Each row is a point. Each copy is the shape, with its points in the same order, turned, moved and blurred by noise. Is it also mirrored, or only turned?
In the rows, zero is written as 100.

Shape (8 x 3):
102, 65, 137
111, 41, 42
98, 123, 151
80, 128, 96
122, 117, 137
76, 96, 117
49, 90, 76
165, 129, 94
Copy 1 (8 x 3):
69, 69, 153
122, 5, 100
76, 125, 139
94, 108, 88
103, 115, 145
70, 83, 113
68, 62, 67
164, 104, 137
Copy 1 is: only turned
Copy 2 (8 x 3):
86, 52, 130
98, 45, 31
101, 105, 156
96, 124, 100
121, 91, 140
75, 93, 115
61, 114, 71
174, 87, 112
Copy 2 is: only turned

Shape (9 x 4):
81, 80, 82, 117
86, 140, 5, 128
159, 112, 87, 112
129, 78, 130, 93
120, 109, 129, 89
77, 111, 88, 94
118, 101, 88, 87
124, 114, 121, 73
106, 110, 128, 111
Copy 1 (9 x 4):
74, 91, 69, 107
129, 30, 19, 80
151, 118, 82, 96
87, 132, 118, 114
107, 105, 126, 107
89, 63, 98, 109
106, 100, 99, 87
109, 99, 127, 95
98, 96, 109, 136
Copy 1 is: mirrored
Copy 2 (9 x 4):
76, 76, 88, 93
121, 64, 23, 149
130, 138, 82, 85
99, 116, 129, 63
111, 114, 137, 91
101, 68, 107, 115
119, 93, 101, 85
129, 108, 136, 89
91, 115, 128, 105
Copy 2 is: mirrored
Copy 3 (9 x 4):
101, 92, 69, 132
132, 163, 17, 136
164, 122, 114, 107
126, 75, 126, 99
107, 106, 132, 86
94, 107, 69, 105
129, 105, 96, 90
122, 104, 114, 69
93, 111, 124, 110
Copy 3 is: only turned
Copy 4 (9 x 4):
87, 86, 71, 95
108, 163, 29, 134
156, 85, 102, 131
120, 56, 124, 91
114, 80, 138, 103
84, 112, 97, 95
124, 96, 102, 94
122, 93, 139, 97
95, 77, 125, 117
Copy 4 is: only turned

Shape (10 x 6):
57, 96, 89, 136, 135, 43
82, 86, 107, 130, 133, 102
90, 102, 119, 141, 38, 118
74, 28, 82, 130, 98, 148
94, 35, 82, 44, 112, 51
109, 135, 58, 110, 68, 134
119, 68, 102, 71, 142, 78
60, 61, 123, 119, 33, 145
12, 116, 96, 95, 100, 88
93, 42, 124, 141, 95, 74
Copy 1 (10 x 6):
59, 121, 110, 122, 150, 58
89, 107, 150, 107, 120, 82
84, 66, 110, 147, 47, 92
131, 31, 146, 109, 119, 114
112, 82, 57, 32, 129, 65
108, 110, 84, 137, 75, 149
112, 121, 105, 43, 111, 80
88, 14, 123, 126, 59, 101
19, 75, 99, 104, 122, 104
116, 69, 131, 113, 101, 39
Copy 1 is: only turned
Copy 2 (10 x 6):
72, 119, 141, 118, 94, 21
77, 109, 139, 99, 82, 81
141, 100, 127, 158, 45, 111
69, 86, 113, 87, 11, 113
121, 51, 119, 34, 77, 40
127, 125, 62, 128, 73, 115
108, 94, 133, 39, 105, 73
115, 52, 124, 149, 28, 132
67, 53, 98, 148, 100, 59
108, 84, 171, 97, 40, 71
Copy 2 is: mirrored

Shape (12 x 8):
101, 143, 160, 79, 145, 125, 118, 77
95, 98, 66, 120, 170, 52, 108, 95
64, 145, 108, 107, 124, 53, 155, 99
105, 133, 104, 182, 56, 91, 99, 90
60, 116, 123, 118, 72, 168, 89, 144
88, 130, 95, 97, 83, 49, 89, 152
109, 73, 79, 108, 66, 144, 104, 91
20, 62, 99, 116, 104, 131, 92, 122
100, 63, 171, 137, 81, 106, 92, 112
74, 82, 80, 132, 62, 127, 142, 67
106, 88, 56, 62, 96, 113, 134, 120
87, 127, 60, 102, 99, 102, 80, 66
Copy 1 (12 x 8):
139, 125, 118, 72, 114, 193, 90, 108
79, 87, 67, 73, 165, 104, 118, 126
78, 125, 123, 66, 121, 137, 151, 115
64, 165, 86, 159, 123, 124, 115, 46
89, 151, 102, 155, 45, 166, 73, 135
87, 157, 110, 89, 91, 63, 103, 123
99, 99, 54, 161, 64, 132, 90, 84
55, 76, 105, 149, 68, 138, 87, 159
122, 108, 146, 186, 99, 125, 100, 97
63, 91, 68, 145, 74, 149, 151, 83
118, 89, 43, 85, 53, 109, 118, 114
70, 101, 56, 92, 95, 136, 85, 76
Copy 1 is: only turned
Copy 2 (12 x 8):
48, 171, 125, 134, 103, 136, 97, 67
141, 159, 60, 141, 134, 100, 162, 57
101, 173, 87, 115, 60, 98, 153, 28
121, 94, 75, 161, 34, 64, 74, 67
38, 61, 79, 123, 53, 131, 114, 105
111, 139, 72, 67, 63, 89, 143, 103
105, 52, 84, 93, 98, 116, 87, 55
49, 52, 69, 141, 96, 90, 173, 62
93, 75, 157, 134, 80, 73, 111, 90
101, 62, 87, 122, 68, 99, 109, 5
117, 90, 67, 66, 102, 147, 127, 43
90, 117, 32, 115, 110, 98, 85, 56
Copy 2 is: only turned

Shape (15 x 9):
148, 106, 70, 58, 110, 120, 105, 154, 110
145, 46, 87, 83, 63, 135, 135, 107, 60
76, 105, 60, 105, 71, 108, 93, 107, 150
169, 110, 97, 68, 91, 101, 147, 115, 84
139, 57, 61, 66, 68, 59, 113, 138, 138
102, 70, 113, 69, 118, 138, 120, 90, 101
66, 130, 94, 141, 99, 125, 69, 124, 110
158, 62, 68, 153, 100, 137, 116, 107, 78
93, 86, 122, 158, 122, 136, 147, 174, 93
66, 94, 83, 69, 104, 152, 85, 75, 55
78, 64, 94, 74, 110, 75, 94, 110, 47
124, 79, 140, 61, 162, 66, 127, 73, 158
68, 76, 166, 126, 100, 43, 41, 142, 90
60, 124, 123, 94, 117, 87, 130, 166, 115
69, 130, 147, 77, 147, 46, 152, 73, 101
Copy 1 (15 x 9):
87, 39, 60, 95, 107, 92, 133, 123, 140
88, 105, 102, 166, 65, 150, 163, 103, 126
31, 78, 70, 87, 77, 108, 77, 72, 103
129, 84, 76, 143, 99, 108, 140, 84, 155
30, 37, 104, 122, 64, 100, 118, 97, 167
82, 112, 127, 96, 127, 133, 142, 90, 116
73, 118, 68, 84, 98, 99, 76, 93, 47
71, 143, 70, 170, 97, 109, 119, 130, 129
68, 138, 69, 125, 111, 43, 169, 79, 71
100, 123, 104, 71, 90, 175, 125, 111, 83
98, 113, 144, 77, 34, 117, 129, 118, 124
81, 80, 165, 86, 160, 74, 102, 71, 165
84, 74, 182, 88, 49, 43, 88, 118, 53
86, 91, 95, 49, 80, 49, 140, 67, 87
148, 115, 151, 48, 106, 68, 101, 35, 148
Copy 1 is: mirrored
Copy 2 (15 x 9):
85, 43, 111, 82, 114, 135, 84, 118, 128
163, 58, 73, 76, 111, 123, 132, 128, 99
79, 68, 64, 138, 87, 122, 120, 48, 120
142, 54, 147, 75, 129, 108, 123, 107, 108
97, 19, 72, 61, 124, 88, 109, 51, 112
110, 80, 82, 117, 95, 90, 134, 138, 132
91, 90, 85, 169, 53, 130, 80, 79, 105
194, 55, 75, 124, 100, 137, 94, 97, 134
143, 5, 101, 176, 66, 112, 90, 140, 101
103, 133, 49, 126, 102, 122, 118, 145, 98
116, 86, 54, 108, 121, 68, 87, 120, 65
84, 65, 118, 120, 118, 10, 133, 100, 169
98, 72, 76, 126, 30, 20, 42, 81, 65
67, 34, 116, 166, 84, 82, 98, 112, 81
86, 93, 138, 163, 124, 15, 137, 111, 87
Copy 2 is: mirrored
Copy 3 (15 x 9):
93, 97, 88, 86, 138, 156, 66, 144, 52
97, 77, 74, 102, 54, 145, 81, 79, 35
75, 109, 85, 89, 101, 101, 33, 125, 135
141, 69, 84, 90, 105, 170, 92, 118, 65
109, 70, 96, 47, 84, 102, 48, 158, 59
73, 96, 121, 82, 106, 146, 95, 70, 86
54, 111, 74, 139, 131, 93, 92, 115, 139
97, 48, 67, 142, 109, 107, 66, 66, 50
23, 25, 78, 133, 118, 136, 119, 111, 96
66, 155, 72, 90, 105, 131, 102, 52, 93
84, 113, 72, 54, 97, 92, 139, 94, 69
123, 59, 176, 35, 145, 126, 101, 96, 110
70, 102, 129, 113, 100, 37, 166, 152, 106
46, 74, 91, 80, 123, 136, 127, 155, 132
119, 72, 116, 38, 128, 131, 161, 97, 163
Copy 3 is: only turned

Shape (16 x 11):
146, 78, 120, 81, 113, 112, 101, 90, 148, 57, 109
40, 88, 60, 59, 96, 98, 106, 74, 76, 105, 82
142, 68, 102, 96, 114, 59, 76, 99, 127, 116, 148
107, 53, 49, 102, 83, 120, 99, 128, 11, 55, 74
84, 125, 78, 148, 105, 139, 121, 112, 108, 115, 143
96, 66, 108, 59, 130, 135, 125, 60, 77, 70, 97
141, 97, 94, 92, 113, 89, 69, 136, 89, 140, 106
94, 111, 95, 100, 115, 84, 103, 126, 28, 74, 149
34, 104, 92, 112, 123, 107, 187, 106, 156, 120, 75
101, 74, 87, 145, 65, 120, 140, 124, 127, 109, 141
110, 158, 95, 65, 72, 136, 112, 108, 123, 106, 95
109, 132, 119, 141, 78, 113, 72, 80, 81, 62, 104
115, 125, 46, 51, 151, 169, 94, 148, 90, 93, 65
105, 88, 107, 108, 133, 100, 121, 99, 79, 89, 117
68, 64, 129, 69, 78, 98, 81, 93, 136, 78, 100
136, 131, 116, 98, 112, 139, 82, 122, 62, 118, 103
Copy 1 (16 x 11):
106, 68, 113, 101, 158, 100, 58, 75, 133, 122, 88
90, 69, 67, 119, 53, 144, 132, 95, 99, 80, 77
67, 55, 89, 54, 120, 69, 73, 109, 125, 127, 126
163, 75, 41, 105, 103, 125, 81, 157, 91, 29, 79
68, 83, 130, 81, 129, 147, 96, 121, 45, 80, 135
109, 39, 76, 128, 139, 121, 118, 75, 102, 80, 62
79, 106, 57, 41, 128, 90, 88, 122, 97, 108, 102
91, 75, 49, 95, 120, 101, 93, 105, 81, 23, 144
56, 98, 170, 89, 106, 184, 160, 90, 126, 79, 85
94, 73, 168, 59, 111, 116, 81, 130, 79, 73, 114
107, 132, 107, 83, 107, 132, 95, 49, 67, 112, 97
104, 111, 96, 152, 132, 91, 80, 118, 69, 96, 134
102, 115, 35, 70, 147, 195, 78, 82, 78, 92, 58
86, 65, 86, 95, 144, 111, 112, 108, 105, 71, 112
70, 77, 116, 123, 86, 90, 73, 85, 129, 95, 61
93, 120, 57, 78, 155, 97, 98, 102, 49, 89, 98
Copy 1 is: only turned
Copy 2 (16 x 11):
95, 64, 86, 62, 82, 148, 104, 123, 122, 74, 86
66, 132, 87, 92, 128, 61, 118, 86, 93, 130, 143
126, 65, 89, 94, 120, 98, 115, 157, 170, 77, 105
77, 99, 45, 136, 97, 79, 138, 108, 45, 48, 180
141, 117, 137, 122, 153, 127, 135, 106, 80, 85, 100
51, 56, 105, 74, 96, 96, 132, 96, 74, 108, 119
142, 105, 74, 99, 106, 73, 125, 173, 105, 79, 98
108, 79, 109, 93, 152, 53, 119, 116, 71, 33, 140
64, 150, 145, 94, 157, 156, 88, 134, 82, 153, 112
113, 124, 146, 134, 118, 156, 128, 128, 117, 68, 129
140, 144, 115, 49, 84, 111, 107, 103, 77, 98, 100
136, 83, 98, 117, 104, 99, 76, 67, 81, 56, 92
119, 128, 43, 49, 112, 110, 166, 132, 22, 106, 100
94, 67, 109, 98, 131, 99, 112, 130, 83, 82, 116
53, 120, 91, 89, 97, 101, 98, 96, 145, 83, 83
147, 95, 100, 92, 87, 72, 126, 133, 50, 66, 85
Copy 2 is: mirrored
